Each row is a point. Each copy is the shape, with its points in the same order, stretched, turned, moved and blurred by noise. Is it also mirrored, or only turned?

Shape, 9 rows:
[[ -5  30 -17]
 [-11 -36 -33]
 [-46 -56  24]
 [ -1   3 -11]
 [-46 -25 -32]
 [ 18  25   7]
 [ 27   6 -46]
 [ 30 -24 -23]
 [  7  33  27]]
Copy 1:
[[ -4   8 -34]
 [  3 -42 -36]
 [ 37 -55  18]
 [ -3 -17 -29]
 [ 34 -29 -36]
 [-23  10  -7]
 [-27 -14 -55]
 [-31 -33 -32]
 [ -8  29   5]]
Copy 1 is: mirrored
Copy 2 (9 x 3):
[[-22  -4  29]
 [-34 -22 -31]
 [  1  29 -59]
 [-11 -15   6]
 [-48  11 -29]
 [  8 -14  29]
 [-32 -51  15]
 [-11 -50 -10]
 [ 18   6  34]]
Copy 2 is: mirrored
Copy 3, 9 rows:
[[ 25  38  14]
 [-34  16 -17]
 [-75 -38  29]
 [  4  16   2]
 [-46  31  19]
 [ 36   8   4]
 [ 25  42 -35]
 [  1   3 -41]
 [ 36  -3  24]]
Copy 3 is: only turned

Shape (11 x 6):
[[-25 -72   1 -15  19  -7]
 [ 28 -60  19 -18   7 -29]
 [ -7   2 -21  22 -60  12]
 [-28  21  10   1 -17  36]
 [-11 -44  21 -28 -11 -26]
 [ -9 -26  33   0   2 -21]
 [ -2  -3 -23  16 -13  34]
 [ -1  14   5  28 -57  56]
 [-24  14  11 -46  18  15]
 [-15  20   2  13   8   7]
 [-20  11 -11 -10   4  18]]
Copy 1, 11 rows:
[[ -2 -42  12 -48 -59  -7]
 [ 31 -45 -11  -3 -60  16]
 [-25  23   6  -8  10  60]
 [ -8   0  24 -38  50  16]
 [  4 -51  15 -13 -31  17]
 [ 16 -30  30 -10 -19   7]
 [ -6  13  -3 -38   4  14]
 [  2  24   5 -41  37  59]
 [ -3 -45  -3 -26  44 -21]
 [ -3   7  22 -14  23 -11]
 [-25  -4  10 -27  25 -10]]
Copy 1 is: mirrored
Copy 2:
[[ 34  -6 -16 -87  10  19]
 [ 33 -42 -27 -63 -32   8]
 [-50 -21 -31  13  -3   8]
 [ -1   8  15  12   2  20]
 [ 16 -36   4 -64 -31   1]
 [ 31 -39   4 -28 -10   4]
 [-11   6 -35   2   8  29]
 [-41 -22 -13  51  12  40]
 [ 40  28  27 -39 -28  -1]
 [ 20   7  -8   1   8   3]
 [ 18  19  -5 -18  -4   6]]
Copy 2 is: only turned
Copy 3:
[[-11 -78 -60 -15  12 -45]
 [ -9 -65  -5 -15  40 -40]
 [-18   4  -9 -88 -20  23]
 [-41  28 -42 -24 -11  30]
 [-20 -29 -32 -35  27 -49]
 [-38 -25 -12  -9   1 -40]
 [ -7 -19 -29 -36 -12  40]
 [-57  15 -12 -68 -20  70]
 [ -7  29 -62   9  33   1]
 [-17  11 -20   0 -20   8]
 [ -4   9 -43 -13   0  12]]
Copy 3 is: only turned
Copy 4:
[[-48 -44   4  51 -31 -20]
 [-38 -63  46   6 -19  -8]
 [ 10  20 -15  30   1  67]
 [ -8  58   6  33  -3  16]
 [-62 -32  24  19 -26   5]
 [-45 -12  41  25   7  -1]
 [ 27  20 -11  30  -6  21]
 [ 22  59  16  45  -3  69]
 [-36  33  10   0 -23 -33]
 [  4  28   5  15  23  -7]
 [ -6  29  -8  17  -7  -9]]
Copy 4 is: mirrored

Shape, 11 rows:
[[-46  41  -6  24 -14  -8 -31 -17]
 [ -1  -5 -18 -42  30  46 -27  36]
 [-45  43  41  -6  28  20   1  16]
 [-10  33  30  -6  13  40  21  50]
 [-11 -33 -44 -15 -10  12  17 -15]
 [ 36   5  19  -8   8  45 -37  31]
 [ 46 -40   4 -13 -37  47 -21  -2]
 [ 32 -27  25 -35   2 -15  27  29]
 [  6  -7  17  36  -7 -13  -6  36]
 [-36 -29 -39  30  35  -5  -3 -21]
 [ 38  16 -27  20  23   8 -41  -8]]
Copy 1:
[[ 21  25  33  31  -4  69  28  -9]
 [ 21 -42   9 -22 -49  -1  14  50]
 [ 25 -22  72  33 -55  40   8  15]
 [ 52 -14  45  20 -86 -10  11  21]
 [-24   4 -18   2 -26 -24  39  18]
 [ 53 -44  16 -15 -40 -16  -3   8]
 [ 17 -50 -24 -27 -34 -47   8 -31]
 [-27 -11   1 -14 -43 -55 -42  22]
 [ 30 -10   2  41 -25  -5 -19  -1]
 [-13 -19   9  46  13   8  40  29]
 [ 46   1  15  -8  15 -11  15  20]]
Copy 1 is: only turned
Copy 2 (11 x 8):
[[ 22  23 -14  10   9 -36 -29 -28]
 [  5  39 -38 -13  15  31  -8  68]
 [-13  68  11  -5  18   4 -48  19]
 [-14  58  -9 -12 -15  47 -44  23]
 [-19 -10 -31  12  -5  -7  24  13]
 [ 26  17 -25 -56 -15  31 -32  25]
 [  4 -32 -39 -61 -51  -3  -2   4]
 [ -5  -2  32  -7 -45  30  -9  38]
 [ 16 -20   6   0 -32  15 -50 -13]
 [-15 -15 -13  19  55 -20   0   0]
 [ 47   8 -25 -39  26  22   2  -4]]
Copy 2 is: only turned
